Each row is a point. Before rounding, the points of a table are all equally far from one centre. They may lie mostly on one side of it. Where is the centre, to within rounding?

Points (6 x 3):
[[  1 -44 -44]
 [ -1 -15  23]
 [-29  12 -32]
 [ -6  32 -42]
 [ 39 -45 -13]
 [ 15  13  24]]
Centre: [ 15  -5 -21]

Points, 8 rows:
[[-13   0  12  63]
 [  6  32  47  11]
 [  0   3 -37   0]
 [  3 -28 -31  35]
 [-21  15 -10  47]
 [-16 -16  37 -13]
 [-34  19   9  21]
 [ 35   2  22  64]]
Centre: [14 -3 10 18]

Points, 15 rows:
[[ -4 -64 -12 -17  39 -21  -6  22]
 [-42 -18 -47  -4  18 -49   3  25]
 [-35  14   1   7 -24  24 -38  16]
 [ 16   7 -44 -13  11 -18  39  31]
 [-12 -57 -34 -29  19 -24  10  39]
 [ 42 -37  -7   1  14   7  18   5]
 [-18 -14 -66 -24  32  -8  -7  -9]
 [ 20 -17 -24 -28 -22 -59 -36  -2]
 [ -2 -28   3 -15 -17 -64 -42  17]
 [ 15 -47 -33  35  -6 -38  -6  16]
 [-22  19 -38  19 -20   2  22   0]
 [-33 -14  11 -11  42  16   9  16]
 [-12 -34 -49  29  15 -35 -43  16]
 [  6  -7 -23  13 -10  50 -11   9]
 [ 12 -26 -47  14  42   1 -41   6]]
Centre: [ -3 -10 -17  -8   1 -12 -14  17]

Points, 17 rows:
[[ -7 -15 -14  -3  46 -51 -45 -39  -8   0  21]
 [-65 -13 -16  12  -3  -7 -35   5 -28 -26  16]
 [-62 -39 -16  -1  18 -24  16  13 -43   8  16]
 [-17 -28  32 -20  15 -14 -25 -10 -20 -10  31]
 [-25  16 -27  -9  48 -28  24  -4 -34   9 -19]
 [-38 -46 -21 -10  62 -27 -12 -23 -50 -36   6]
 [-52  19 -30  -9   8  -3 -40  -1 -30  18  10]
 [-21 -45 -33  -4   7  15 -20   1 -58  -4  -3]
 [-26 -16   8 -11  39 -45 -32   3 -51  -4  16]
 [-20   0   3   5  31 -27 -29   6 -51  -6  48]
 [-13 -20 -37   4  11   1  13 -38 -46 -44  53]
 [-30 -21 -26   7  26   3   4   7 -71   6 -19]
 [-20 -29 -17 -20  60 -22   9  11 -38  -6  19]
 [-38 -38 -19   5  50 -13 -40 -10  -1   7 -16]
 [-22 -26 -33  -4 -15 -21 -27  11 -25   7  17]
 [-20 -29 -37  19  42 -54   2  -9 -38  28  19]
 [-21  -1   1  10  -2  11 -22  17 -46 -12   2]]
Centre: [-30 -13 -16   7  23 -11  -4 -35 -29  -3  12]

Points:
[[ -5  40  -5   3  50  17 -16   9  13 -19  -7  15 -31  32]
 [-27 -35  -1 -11  25  34  37 -10  13 -10  -3 -15 -43  13]
 [-39  31  38  14  21  17  18 -20  42 -34  13  15 -33  45]
 [-28   5  -9   2  -4  -2 -23 -22  69   2  14  28 -37  35]
 [-64  -5   1   7 -11  25  -6   3  14 -26  14   0 -70  54]
 [-30  -5  -3  14 -11  31  -2 -56  12 -41  11  26 -49  27]
 [-37  -3  35 -10 -21  20 -10  -4  82 -32  12 -14 -39  26]
 [-48  -6  27   4   3   9 -10  10  46 -67   1   1 -38  51]
 [ -8   8   6  43   2  27  -9   4  55 -26 -17  -8 -61  72]
 [ -9 -37  10   7   3  16  34   8  42  -7 -11  35 -40  31]
 [ 17  42   3  -6   2  -5  43   4   8 -48  40   6 -21  10]
 [ 19  -4   6  23 -15  -4  10 -26  52   6  45 -10 -48  53]
 [-40  17  -4  39  -2  24   2 -13  19 -25  25  28 -70  38]
 [-11   3  -5 -12  25  40  26 -16  -1  25  10 -23 -25  14]
 [ -8 -15 -21  18   7  24 -18 -40  22  -2  33 -29   6  28]
 [-18 -38 -21  -9  -6 -22  24 -24  23  -6  12  18 -51  13]
 [-24   1   7  37 -19  12 -28  38  15   7  27  21 -13  -3]]
Centre: [ -7  10   3  11 -19   5   3  -1  19 -21  -3 -14 -28  22]
